Every row gives one point. Examples show where two turns around zero, p and q, send a point. Where does a point land after both, in the order given? Backwards means that the second turn is done in reverse. Each puzzle has new turns, and all numbers are rounded.

Turn p:
4.0  15.9  -23.8 => 5.8  24.4  -14.3
9.4  -2.0  8.5 => 7.3  -4.1  9.7
10.2  0.4  -4.7 => 10.7  3.5  -0.9
4.1  -1.0  -12.8 => 7.1  4.7  -10.5
-15.2  -10.9  12.7 => -14.9  -16.8  2.8
-12.4  -2.5  20.1 => -15.9  -11.8  13.2
Turn q:
3.4  -1.0  1.4 => -0.2  3.7  0.8
15.0  -3.0  11.2 => -5.3  18.1  1.6
15.4  -8.4  -4.5 => 9.2  13.3  8.1
-21.2  8.0  -19.1 => 10.8  -27.0  -5.7
-21.1  -4.8  -2.1 => -5.8  -20.2  5.8
8.5  9.2  13.2 => -8.8  12.0  -10.5
Where do these land?
q, then p: -7.3  19.2  -8.8 => 13.1  -2.0  -18.0
p, then q: 2.7  -19.6  16.5 => -8.3  7.4  23.2
q, then p backwards: 8.2  13.0  0.7 => -0.4  1.1  -15.3
q, then p: 3.2  5.8  -12.1 => 13.6  2.1  -1.1
p, then q: -6.8  -18.4  3.8 => 2.6  -3.5  19.5

Turn p:
-1.5  -1.5  -8.0  -9.5 => 5.0  11.1  -2.0  -2.6
-4.2  11.0  -0.9  8.2 => 1.7  -4.0  7.2  11.6
19.8  23.0  21.0  3.9 => -10.2  -17.6  -20.1  23.6
-10.2  -11.1  1.7  -3.8 => 7.7  -1.1  3.3  -13.2
-3.8  -21.3  -13.9  1.1 => -4.2  11.8  11.4  -19.4
Turn q:
-8.8  -22.8  -9.8  6.7 => 15.2  13.5  17.8  -3.1
8.4  6.0  3.0  -9.2 => -9.9  0.7  -8.0  6.1
-15.3  -6.4  13.1  -9.2 => -5.3  10.8  -1.9  -19.6
20.6  15.4  11.7  -1.4 => -20.8  -14.5  -6.3  11.0
-1.0  -0.2  -22.8  -3.4 => 17.4  6.7  -5.8  12.3
-3.9  8.1  4.9  16.5 => 3.4  -17.4  4.2  -6.8
Where do these land?
p, then q backwards: -9.9  -32.6  10.3  12.9 => -18.0  -0.6  27.1  19.3
q, then p: 12.4  12.2  8.8  -6.9 => 7.0  3.1  18.0  -6.6
q, then p: -2.6  0.7  8.7  -5.7 => 9.8  4.4  0.6  0.3
q, then p: 3.3  9.5  6.0  7.0 => 0.7  1.0  3.7  -13.1
q, then p backwards: 5.8  9.5  -26.7  -6.8 => -1.2  25.2  3.9  -15.2
q, then p backwards: -9.0  0.9  -7.1  -0.5 => -6.1  -0.4  1.1  -9.7
